Rows are points. The points of each table are mixes of a few directions, plus a little noise. How many directions does each table use, and how many do they share? Where both have some left over, give the other angles between the two spaces (their principal angles), to ten degrees, smallest first.

First (4 x 3):
[[-54   5  10]
 [ 60  -5 -12]
 [ 42  -3  -8]
 [-47   4   9]]
Second (5 x 3):
[[  6  13 -14]
 [ -8 -19  21]
 [-23 -52  59]
 [  5  13 -14]
 [ 18  46 -51]]
Directions: first 1, second 1, shared 0; angles 70

First (8 x 8):
[[ -7   2  -3  25 -23   9  -1   8]
 [  9  16 -14   9  21 -24   1 -14]
 [ -8  -9   3  13 -27  16  13  19]
 [ -3   2   8  -7   3   5 -15  -7]
 [  6  -5   1 -20  26  10  -1  -9]
 [ -2  -6  -3  -5  -7  -4 -17  -3]
 [ -6  -2  23 -14  -7  10   3   7]
 [ 11   3 -16  -1  16 -22  17  -1]]
Second (8 x 8):
[[ -1   0   3  -3  -1   0  -1   0]
 [ 13   5 -57  60  14  10  22  -3]
 [  1   0  -1   1   0   0   0   0]
 [ -3  -1  13 -13  -3  -2  -5   1]
 [ -1  -1   4  -5  -1  -1  -2   1]
 [ -1  -1   6  -7  -2  -1  -2   0]
 [ -2  -1  12 -12  -3  -2  -5   1]
 [ -4  -2  19 -20  -5  -3  -7   1]]
Directions: first 5, second 1, shared 1

First (8 x 11):
[[ 29 -22  -2   6 -10  23 -10   6   2  -8   3]
 [  7 -13   0   5  -6  16  -6   4  -8   2   5]
 [  9 -23   1   9 -12  30 -11   8 -17   5   9]
 [ -8 -13   3   7  -7  20  -7   5 -22  11   9]
 [-36  25   3  -6  11 -25  10  -7  -6  11  -2]
 [-11  10   1  -3   5 -11   5  -3   2   2  -2]
 [ 43   8  -8  -9   6 -21   6  -5  49 -31 -17]
 [-33  28   2  -8  13 -31  12  -8   1   8  -5]]
Second (11 x 11):
[[-11 -10 -22  -6 -20 -22   7  14 -10  16   8]
 [-29 -26 -59 -16 -55 -60  18  37 -27  44  20]
 [ -2  -2  -5  -1  -5  -5   1   3  -2   4   2]
 [  4   4   9   3   8   9  -3  -6   4  -7  -3]
 [ 11  10  22   6  20  22  -7 -14  10 -16  -8]
 [  2   2   5   1   4   5  -2  -3   2  -4  -2]
 [ 10   9  20   6  19  20  -6 -13   9 -15  -7]
 [ -2  -2  -4  -1  -4  -4   2   3  -2   3   2]
 [ -1  -1  -2   0  -2  -2   1   1  -1   1   0]
 [  6   6  13   4  13  14  -4  -9   6 -10  -5]
 [ 11  10  23   7  22  23  -7 -15  10 -17  -8]]
Directions: first 2, second 1, shared 0; angles 70

First (11 x 14):
[[ -2 -22  10 -11   0 -27  -7  19   2  16 -27  16   4 -18]
 [  2  -8   6  28   9   4  -8  -8   5  20   0 -16   1   4]
 [  1  29 -12 -27  -9  15  16  -6  -8 -35  17   9  -4  10]
 [  3  -2   7  -5   1  -8   0   3   0   5 -12   7   1  -4]
 [ -5  23 -20 -39 -15  12  16   4  -9 -42  20  15  -5   4]
 [-11 -33   0   7   0 -18 -15  18   6  20  -8   0   3 -17]
 [  8  -9  21 -12   3 -27  -1  10   0  18 -39  20   5 -12]
 [ 20  44   5  33  11  41  14 -45  -3  -8  22 -29  -4  37]
 [  7   2   9  22   8   6  -2 -13   2  14  -3 -12   1   8]
 [  1  12  -9  27   4  28   1 -20   1  -4  29 -26  -4  18]
 [-25 -37 -18 -25 -13 -24 -13  38   2  -3   2  17   1 -29]]
Second (10 x 14):
[[ -5   0  -1   4   9 -14   5 -22  10   3  13 -15 -14   9]
 [ 11   0   1  -9 -20  32 -10  50 -22  -7 -30  35  32 -20]
 [ 13   0   1 -11 -24  38 -12  60 -27  -9 -36  42  39 -23]
 [ 10   0   1  -8 -18  29  -9  45 -20  -7 -27  32  29 -18]
 [ -6   0  -1   5  12 -18   6 -29  13   4  17 -20 -19  11]
 [ -1   0   0   1   3  -5   1  -7   3   1   4  -5  -5   3]
 [ -8   0  -1   7  15 -23   7 -36  16   5  21 -25 -23  14]
 [ -5   0  -1   5  10 -16   5 -25  11   4  15 -17 -16  10]
 [ -3   0   0   3   6 -10   3 -15   7   2   9 -11 -10   6]
 [ -4   0   0   4   9 -14   4 -21   9   3  13 -15 -14   8]]
Directions: first 3, second 1, shared 0; angles 60

First (9 x 20):
[[ 24 -14  20  26   2   5   2  -8  19   7  22  25  22 -17   1   8 -18   3
    4  10]
 [ 44 -26  39  40  -9   3  -2 -10  22  42  20  38  24 -11  -1   9 -25   3
   13   7]
 [-36   5  -8 -25  -3  -5 -11  10 -15   4 -26 -33  -6  19 -11  -2  16  -5
    3  -3]
 [ 51 -18  25  44   3   8   9 -14  30   9  39  49  24 -29   9   8 -29   7
    3  11]
 [ 29  -4   3  28  14  10  13 -11  24 -28  38  32  18 -34  12   8 -19   8
   -6  11]
 [-32  15 -18 -36  -9  -9  -7  10 -28   8 -36 -35 -28  30  -6 -12  23  -7
   -1 -14]
 [-41   3  -6 -20   4  -3 -10   9  -9  -9 -18 -32   4  10 -12   4  12  -3
    2   4]
 [-22  30 -41 -44  -7  -8   5   8 -35 -13 -33 -28 -50  29   8 -22  29  -5
  -13 -24]
 [-17   8 -14 -14   5   0   0   4  -7 -17  -6 -14  -8   4   0  -3   8  -1
   -5  -1]]
Second (9 x 20):
[[-56   5  11 -31   7 -13 -22  -1  11 -14 -16 -37  10  11   3 -17   2   5
   11  14]
 [ 42   3 -34   4 -29   8  20  20 -60  48 -34   6 -46  30 -25  20  31 -22
  -13 -41]
 [-39 -17  34 -10   0 -15 -30  -4   9  32 -19 -20  32  15 -12  -4 -10   5
   24  21]
 [ 38  -1  37  14 -16  -4  -4 -12  35  26  20  26 -10  -4  32 -30 -19   4
    6  -8]
 [ 23  11 -60  -1  21   3  29  -6 -45 -32  -1  33 -14  -3  -8  13   4   8
  -18  -1]
 [-19  -9  21  -2 -15   2 -14  13   4  26 -14 -29   6  11 -13   7  10 -11
    9  -4]
 [ 19   0 -20  10  13   4  14  -9 -10 -17  11  26   5 -11  -1   9  -8   7
   -7   6]
 [  4   3 -11  12   9  13  11   4   8 -32  20   1   5 -22   0  13   2  -1
  -11   2]
 [-12   5  22   5  10   4  -6  -5  47 -38  34  -7  13 -27  26 -14 -13   7
    0  12]]
Directions: first 3, second 5, shared 3

First (8 x 32):
[[  3 -32   6 -17 -13  15  -2  -4 -22  23  -5   1  -6   6 -12  -4 -12  18
   14  -8   3  -2  11 -29   5 -41   8   4   3   9  -8  -6]
 [-10 -19  19 -10 -13  23   6  10   5   3   7  -9   3  -2  -6   9  -8   9
   10   4  -9  -2 -17   4  -1  -7  10   8  23  -3  -2 -17]
 [  4  20 -18  10   3  -9   0   1   2  -8  -2   3   3   1   8  -3  13 -13
   -6  14   6   2   0   5  -3  13  -9 -10  -4   5   5  10]
 [ -3  -9   5  -4   9  -1  -4  -9  -3   7  -1   1  -6   4  -5   0  -3  10
   -3 -15  -1  -6   6  -5   5 -11   4   8  -8  -4  -4   2]
 [ 13  21  -6  10  -6 -15   3  10   4 -11   0   4   6 -14  12  -8  -2 -16
    3   6   1  15   4   6  -7  23  -9 -11  -5   0   8  -2]
 [-10 -18  -3 -11   6  11  -1 -12 -10  14  -4  -4  -6  21 -13   4   7  12
   -3   1   5 -16   0 -10   7 -27   5   5   3  10  -6  11]
 [ -1   8  18  -3  13 -16   7  -2  15  -9   0  -6   5   8  -1   3   1  -9
   -6  -2  -3  -2  -8  26   2  28  -3  -1  -2  -1   6   7]
 [  5  30 -20  24   1  -8  -8   6   9 -18   5   9   0 -24  18  -3   4 -10
   -8  -1  -2  10   4   3  -8  21  -6  -3 -11 -15   2  -4]]
Second (11 x 32):
[[  0  -1   0   0   0   1  -1   0   0   1  -1   0   0  -1   0   0   0   1
    0  -1   0   0   1   0   0  -2   1   1  -1   0   0   0]
 [  0  23 -14  21  16  -3  18   5  10 -11  12  -8  12  12  15  13   8 -19
   -6  33  -4  14  -7  13   7  48 -14 -24   5  -4   5  19]
 [  0 -20  13 -19 -14   2 -17  -4  -9   9 -11   7 -12 -11 -12 -12  -8  17
    5 -30   4 -13   6 -11  -6 -43  12  21  -5   4  -5 -17]
 [  0  -7   4  -7  -5   1  -6  -2  -3   3  -4   2  -4  -4  -4  -4  -3   6
    2 -10   1  -4   2  -4  -2 -16   5   8  -2   1  -1  -6]
 [  0   8  -6   8   6  -1   7   2   4  -4   4  -3   4   4   5   4   3  -7
   -2  12   0   5  -2   4   2  17  -5  -9   2  -1   2   6]
 [  0  -1   0   0   0   0   0   0   1  -1  -1   0   0   0   0   0   0   0
    1   0   0   0   0   0   0   1   0   0   0   0   1   1]
 [  0   4  -2   4   3  -1   3   2   2  -2   2  -1   3   3   2   2   1  -4
   -1   6  -1   3  -2   2   2   9  -2  -3   1  -1   1   3]
 [  1  28 -17  26  20  -3  23   6  12 -13  16  -9  16  16  18  16  12 -24
   -7  41  -5  19  -9  15   8  60 -18 -30   7  -5   6  24]
 [  0  -6   3  -5  -4   1  -5  -1  -2   2  -3   2  -3  -3  -3  -3  -3   5
    1  -8   1  -3   2  -3  -2 -12   3   6  -1   1  -1  -5]
 [ -1 -10   6  -9  -7   1  -8  -2  -5   5  -6   3  -6  -6  -6  -5  -4   9
    3 -15   2  -7   4  -6  -3 -21   7  11  -2   2  -3  -8]
 [  0 -20  11 -19 -14   2 -16  -4  -9  10 -11   7 -11 -11 -12 -11  -8  17
    5 -28   3 -13   6 -11  -5 -41  12  20  -5   4  -5 -16]]
Directions: first 5, second 1, shared 0; angles 30

First (9 x 32):
[[  5   2  -6 -15  26  22  -8  -2   8  10  -6   7  19   4   8 -19   2   8
    3  10  18  -3 -15  -1  -3  -2   7   5  -1  20  -3  14]
 [ 19 -18   6   5  23  18   2  14  11  26 -18   6  28  -7 -15 -36  12  31
   14  16  41  -5  -7  22  -8   8  35  -7  -9  -2 -16  22]
 [  3 -21  -7   5   4  12   3   6  12 -13  -8  -6  11   6   0   2  26  14
   19  12  20  16 -12  36  -4  -4   9  -3   4   6   4  19]
 [-13  23 -12 -25  11   7  -8   1   5  -1   4  -8  -2   2  12   5  -7  23
   12  12   3  12 -31  -4  -7  -6  10 -16  -6  -3 -16 -21]
 [ -3   1   7  19 -14 -18  10  -2 -15   4  10   0 -16   0  -6  14  -7 -15
   -9 -10 -23  -5  23 -11   7  10 -11   8  -1 -11   0  -9]
 [ -3  -2   3  15  -9 -11   6 -10 -14  -3  11   5 -12   6   3  14  -5 -31
  -16 -13 -26  -7  24 -16  11   5 -25  23   6   8  14   3]
 [-10  33  -8 -47  -2   6 -24  -5  14 -16  -4  -4  -3  -7  16  -5 -20   9
   -4  -1   3   1 -34 -21 -11 -23  -1 -26   1   2  -1 -28]
 [  1 -36  -2  51   5  -4  30   5 -14   8  10  -4   0  17 -10  22  31  -3
   18  10  -6  15  23  36  12  23   1  27   0  -1  -2  27]
 [  2  18  20  -7 -45 -32 -10  -8  -8 -15   0   3 -26 -20  -7   2 -33 -35
  -37 -35 -30 -24  29 -40   2 -12 -26 -10   7 -18  20 -29]]
Second (9 x 32):
[[-11  28  -2 -33 -21 -11 -13  11  15 -14  -8 -18 -12 -18  -2   3 -15  36
   12   4   9  12 -34   1 -16 -18  22 -52  -7 -34 -19 -45]
 [-12  31  -2 -39 -23 -12 -16  13  16 -17  -9 -20 -15 -20  -2   2 -17  41
   13   4  10  12 -39   1 -19 -21  24 -60  -8 -38 -21 -51]
 [ 10 -27   1  33  20  10  14 -11 -14  14   7  17  13  16   2  -2  15 -34
  -12  -2  -9 -11  32  -1  15  18 -20  51   6  32  18  43]
 [ -8  23  -2 -28 -17  -9 -11   9  12 -12  -6 -15 -11 -14  -2   2 -12  29
    9   3   7   9 -28   1 -14 -15  17 -43  -6 -28 -16 -36]
 [  7 -19   2  22  14   7   9  -8 -10   9   5  12   8  12   1  -1  10 -24
   -8  -2  -6  -7  23   0  11  12 -14  35   5  22  13  30]
 [  3  -8   1  11   7   3   5  -3  -5   4   2   6   5   5   1  -1   4 -11
   -3  -1  -3  -4  11   0   5   6  -7  17   2  11   5  13]
 [  0   2   0  -2  -2  -1  -1   1   2  -2  -1  -2  -1  -2   0   0  -1   3
    1   0   0   1  -3   0  -2  -2   2  -5   0  -3  -2  -4]
 [  7 -17   1  20  12   7   9  -6  -8   9   5  10   8  11   2  -1   9 -22
   -7  -2  -5  -7  20  -1  10  12 -13  32   4  21  11  28]
 [  5 -14   1  17  10   6   7  -6  -8   8   4   9   7   9   2  -1   8 -18
   -6  -2  -4  -5  17  -1   8   9 -11  26   3  18  11  23]]
Directions: first 5, second 1, shared 1
